Each point is reached from the start by the listed moves, each made 0, 1 or 2 times, or once backwards (-1), plus a little noise. Is the number of moves made odd or even? Then give how often each move was made.

Moves:
(1): [ 3.6 -6.4  0.7 -3.5]
(2): [ 1.7 -1.7  4.9  1.7]
Start: [-1.8 -1.6  1.0 -0.6]
Points:
[-5.3  4.5  0.3  2.7] -> odd (-1, 0)
[-7.3  6.5 -4.5  1.0] -> even (-1, -1)
[ 1.5 -8.0  1.6 -4.0] -> odd (1, 0)
[-3.3  0.0 -3.7 -2.3] -> odd (0, -1)

Moves:
(1): [ 1.1  1.9  3.3  3.0 -0.3 -2.3  0.9 -0.7]
(2): [ 1.2  2.3 -2.4  0.6  3.2 -0.5  0.2 -2.0]
(3): [-3.0 -0.5  1.3  0.3  3.3  1.5 -0.9  1.4]
(4): [-0.1  2.2  0.9  2.0 -2.0  3.3  3.2  1.0]
(5): [-1.6  3.0 -0.3 -2.4 -0.7 -3.1  2.2  4.1]
(6): [ 1.3 -0.6  2.5 -1.5  1.8  0.5  2.1  2.2]
(7): [-0.7 -0.8  0.2 -1.1 -0.5 -1.2  1.8 -4.8]
(8): [-0.4  3.2  2.4 -3.0 -1.1  1.5 -2.5 -1.0]
Start: [ 2.8 -1.0 -2.9  0.2 -0.3  2.3  0.3 -0.8]
Points:
[-9.8 -1.7 -5.3 -8.2  2.1 -1.8 -3.4  9.8] -> even (-1, -1, 2, -1, 2, -1, 0, 0)
[ 6.9  5.0  0.8  6.1 -5.4  0.9 15.1  6.6] -> odd (1, 0, -1, 2, 1, 1, 0, -1)
[ -2.6   4.2   3.0   1.6   6.9  -4.5  -3.7 -15.2] -> even (2, 1, 2, -1, 0, -1, 2, 1)
